Each row of a before or after table is a point. The points were changed in one or more steps. Then noise was added and the rows were shuffled. The steps act on columns, c1 being the first. What was done? A step turns or swaps two columns, mirrors them in a line or flattens them onto one, adds a multiple of one to another, or multiplies or shifts one. Angles are multiples of 10 degrees, from the lower column toward the higher: turns from -170 to 170, lines from 10 to 170 but not 90. Use the fewest steps. Two steps may share a column if one is a turn and the other turns, adds or multiplies; they go together, in the order done. Otherwise the lowest column goes first.

Before (12 x 3)
[[ 28  38  46]
 [ 55  -7  54]
 [ -2  24  20]
 [ 34  29  -5]
 [ 49 -40  -5]
 [-10  -2   5]
 [  3 -49 -31]
 [  3 -31  14]
 [ 17 -12 -15]
 [ 27  14 -24]
 [ 19 -13  55]
 [-12 -26  50]]
After (12 x 3)
[[-13 -22  21]
 [  5 -14 -10]
 [ 25  11  -9]
 [ 57 -14  35]
 [ 28   0  59]
 [ 21 -17  33]
 [  2 -11 -57]
 [ 50 -11 -28]
 [ 38   9  17]
 [ 18   0 -19]
 [-11   0   4]
 [  0   3  30]]
Steps: turn c2 and c3 by 40 degrees; multiply c2 by 0.4

Before (12 x 4)
[[  3   2  -5   0]
 [  2   4   0  25]
 [  3   1   0  -3]
 [  3   3  -8  -4]
 [  6  -4  13  -5]
 [ -1   4   2  -4]
 [  1   2  -9   7]
 [-12  -1  -4   0]
 [  0 -24  24  -4]
 [  2   6  -7  -7]
 [  3   6   2  -7]
 [ -4 -18  -6  14]]
After (12 x 4)
[[  3   2 -12  -1]
 [  6   7 -16  -4]
 [-17   4  -7  17]
 [  4   2  -2   0]
 [  9  -3  21   2]
 [  7   5  -7  -1]
 [ -7   1  -1  -9]
 [  4 -23  60  -2]
 [ -5   1 -12   5]
 [  2   5  -5  -4]
 [-15 -20  22   7]
 [  1   2  -8   2]]
Steps: turn c1 and c4 by 50 degrees; add -1.5 times c2 to c3

Before (13 x 8)
[[-19   8  21  -1   9 -16 -25 -21]
 [  2  13 -12   3 -20  23 -16  -1]
 [-11 -11  -2 -28  12  -8  -1   6]
 [  8   7   3  11 -17  11  -8  22]
 [-14  -2 -18   1 -30   3  14  20]
 [ 16  18   3 -22 -17  10 -24 -19]
 [  3  14  -3  10 -14  10  11  15]
 [ 21 -16  12 -31   2   7 -23   0]
 [ 10 -16  11 -15 -19 -12  21   9]
 [-18  -2  -1 -29  -6  -8  17  18]
 [ 16   2  -9  -2  -8  -6  10 -10]
 [ -9 -13  20   9  11  15   8   3]
 [ 25 -19  13 -33 -16 -16  13   9]]
After (13 x 8)
[[-32  -1  61 -34 -20 -48   0  -3]
 [ 10  11 -31  -6 -32   4  -9  19]
 [ 20   6  -8   5  23 -16 -13 -19]
 [ -2 -10   5   3  -8  22 -18  24]
 [  1  16  -4 -29   9 -36   7  -4]
 [ -2  16  22   8   3  24  13   6]
 [-11 -11   7   1 -12  -8   1 -11]
 [  7 -11 -22   3  -4  26 -25   0]
 [-19   5  38 -18 -28 -27   3   4]
 [ 12  13 -20 -33 -16 -37  10   7]
 [-27  -2  52 -30  17 -24 -17 -11]
 [ -2 -24   4 -14   3 -12 -29 -25]
 [  6 -13 -13   5 -17  20   0  17]]
Steps: turn c1 and c2 by -140 degrees; add -1.5 times c1 to c3; add 1 times c4 to c6; turn c4 and c8 by 20 degrees; turn c5 and c7 by 40 degrees

Before (13 x 9)
[[  3 -32  12 -26  -4 -18  19  35  10]
 [  0  -9 -23 -16 -35  17  -1 -15 -14]
 [  4  11  11  24   9  -1 -23 -11  18]
 [  8   6  31  -2  23 -15  -9  -6   5]
 [  8 -12  11  21  10   8 -17  -9  12]
 [ -6  -1  26  -6   8  -3 -30 -30  44]
 [ -9  -1  22  12 -18  -2 -15  -6  10]
 [-12  -3 -19 -19 -15 -15  12  11  13]
 [-12  -3  17 -14  -1 -18 -33 -12  -3]
 [ -5 -23  -2 -11   4  -9  -8  18  11]
 [ 18   8 -17 -19 -27   8  -1  15  -5]
 [-16  13 -13 -22 -22  29  -3   1 -14]
 [ -6 -15   5 -16   0 -25  22   6  10]]
After (13 x 9)
[[ 11   9 -18  45   6  -9  10   2  -9]
 [ -4  17  10 -46   0  22 -17 -15  -4]
 [ -4   1 -21  53  30 -14   1 -24  17]
 [-18  -7 -17  54  19   0   0   4  -1]
 [ -4  34  11  55  -5  -8  18  24  10]
 [  7   1  13 -51  -2  34 -23 -20 -23]
 [ 17   8  23  -6  20  20 -14 -18  -9]
 [ 35   0  15  28  -3  60 -36 -24   4]
 [ 24  23  27   6  -8  44 -28 -39 -36]
 [ 12  24   0  14  -7  19 -10  10   2]
 [  4  -1  32 -11 -22  30  -9 -16  -7]
 [  8 -18 -13  59  13 -28  -3 -12   5]
 [  4  17   6  32  -5  -9  24  -5   0]]
Steps: add 1.5 times c7 to c6; turn c1 and c6 by 160 degrees; turn c2 and c9 by -150 degrees; turn c4 and c5 by 160 degrees; multiply c4 by 2; shift c8 by -10
